Every row gives one point. The points of each table are mixes of a few directions, plus a little noise. Count the directions of each table, and those that both share. Where both have some left over, give the other angles between the two spaces (their principal angles), to ten degrees, smallest first.
(in the rows, 128 means zero)

First:
[135 114]
[110 165]
[120 144]
[158 66]
[117 152]
Second, 6 rows:
[111 123]
[169 140]
[146 133]
[112 123]
[167 139]
[62 109]
Directions: first 1, second 1, shared 0; angles 80

First:
[146 182 131 169]
[144 120 143 118]
[117 95 126 103]
[103 119 110 125]
[192 125 180 116]
[75 142 82 148]
[119 113 124 117]
Second:
[122 132 112 118]
[158 152 108 95]
[141 136 181 186]
[109 96 145 137]
[116 170 90 140]
[121 83 132 92]
Directions: first 2, second 3, shared 2

First, 8 rows:
[105 107 147 130 86 128]
[129 129 127 128 130 128]
[119 120 135 129 112 128]
[126 126 130 128 124 128]
[93 95 158 131 61 127]
[109 111 144 130 93 128]
[179 175 85 124 224 129]
[163 160 98 125 193 129]
Second (8 x 6):
[174 94 108 159 137 131]
[128 98 133 118 135 154]
[81 193 152 87 131 95]
[117 189 148 87 161 69]
[104 120 141 136 83 125]
[155 92 122 138 137 139]
[139 131 105 146 136 151]
[126 106 114 153 104 161]
Directions: first 1, second 4, shared 1

First (7 x 9):
[114 163 170 114 115 136 94 147 72]
[138 112 96 144 147 112 123 150 148]
[169 136 98 144 149 106 113 195 102]
[88 99 132 124 118 142 152 56 189]
[133 123 131 120 117 139 160 94 144]
[162 147 150 107 104 148 176 102 103]
[92 118 120 142 146 113 78 152 140]
Second, 9 rows:
[156 113 139 131 50 123 146 183 96]
[76 111 146 129 131 121 90 184 124]
[132 140 134 114 171 138 149 122 126]
[108 110 118 133 131 130 132 91 167]
[161 146 131 109 162 144 178 110 121]
[154 127 113 146 71 117 116 115 120]
[146 136 116 149 78 112 89 131 107]
[100 98 125 120 149 140 165 90 183]
[117 169 131 122 209 127 86 125 106]
Directions: first 3, second 4, shared 2; angles 90

First, 9 rows:
[85 116 148 122 138 169 101 111 133 107 130]
[84 177 136 99 171 166 89 120 126 92 107]
[125 140 136 109 122 81 125 141 167 178 147]
[111 136 142 129 157 162 150 126 101 89 125]
[93 126 161 143 160 193 120 106 105 113 144]
[128 87 113 110 93 96 156 145 144 88 112]
[165 140 123 139 123 89 155 142 128 171 143]
[167 123 111 141 96 84 110 130 151 196 140]
[196 108 82 160 94 111 147 130 97 117 103]
Second, 9 rows:
[107 132 144 125 147 133 141 119 141 89 132]
[97 125 156 92 141 109 186 164 130 127 145]
[120 127 153 141 131 94 122 103 187 140 161]
[138 109 114 142 121 156 134 124 97 97 111]
[129 119 123 117 113 76 141 127 176 99 125]
[113 126 94 88 99 141 68 147 120 139 86]
[160 160 69 116 112 154 60 142 81 156 73]
[149 145 138 170 159 144 150 101 115 100 140]
[138 108 161 162 129 146 150 126 105 206 180]
Directions: first 5, second 6, shared 5

First, 11 rows:
[130 128 130 129 131 131 133 127 128 128 129 129 131 128]
[88 144 88 103 55 53 7 156 134 131 101 102 56 119]
[141 123 141 136 152 153 167 119 126 127 137 136 151 131]
[125 129 125 126 122 122 119 130 128 128 126 126 123 127]
[129 128 129 129 129 129 130 128 128 128 128 129 129 128]
[136 125 136 133 142 143 152 122 127 127 133 133 142 130]
[127 128 128 128 127 127 127 128 128 128 128 128 127 128]
[122 130 122 124 117 116 109 132 129 128 124 124 117 127]
[132 126 132 131 136 136 141 125 127 128 131 131 136 129]
[140 123 140 135 150 150 165 120 126 127 136 136 150 130]
[138 124 138 134 147 147 159 121 127 127 135 135 146 130]
Second:
[123 129 129 143 99 108 122 131 131 140 126 135 101 129]
[124 105 128 133 143 92 95 143 139 145 129 133 99 135]
[124 119 133 117 134 140 119 128 121 109 131 143 152 130]
[118 124 132 132 98 114 121 113 121 129 144 153 130 125]
[133 132 134 110 145 172 156 107 113 101 141 136 187 123]
[151 141 124 150 161 127 171 131 146 165 121 89 98 127]
[120 124 122 127 119 104 96 143 134 134 118 123 101 131]
[140 149 124 109 156 182 160 129 122 102 113 100 168 125]
[119 135 116 109 120 121 111 109 121 123 144 125 145 117]
[128 123 139 151 103 119 129 145 133 133 112 142 98 138]
Directions: first 1, second 5, shared 1
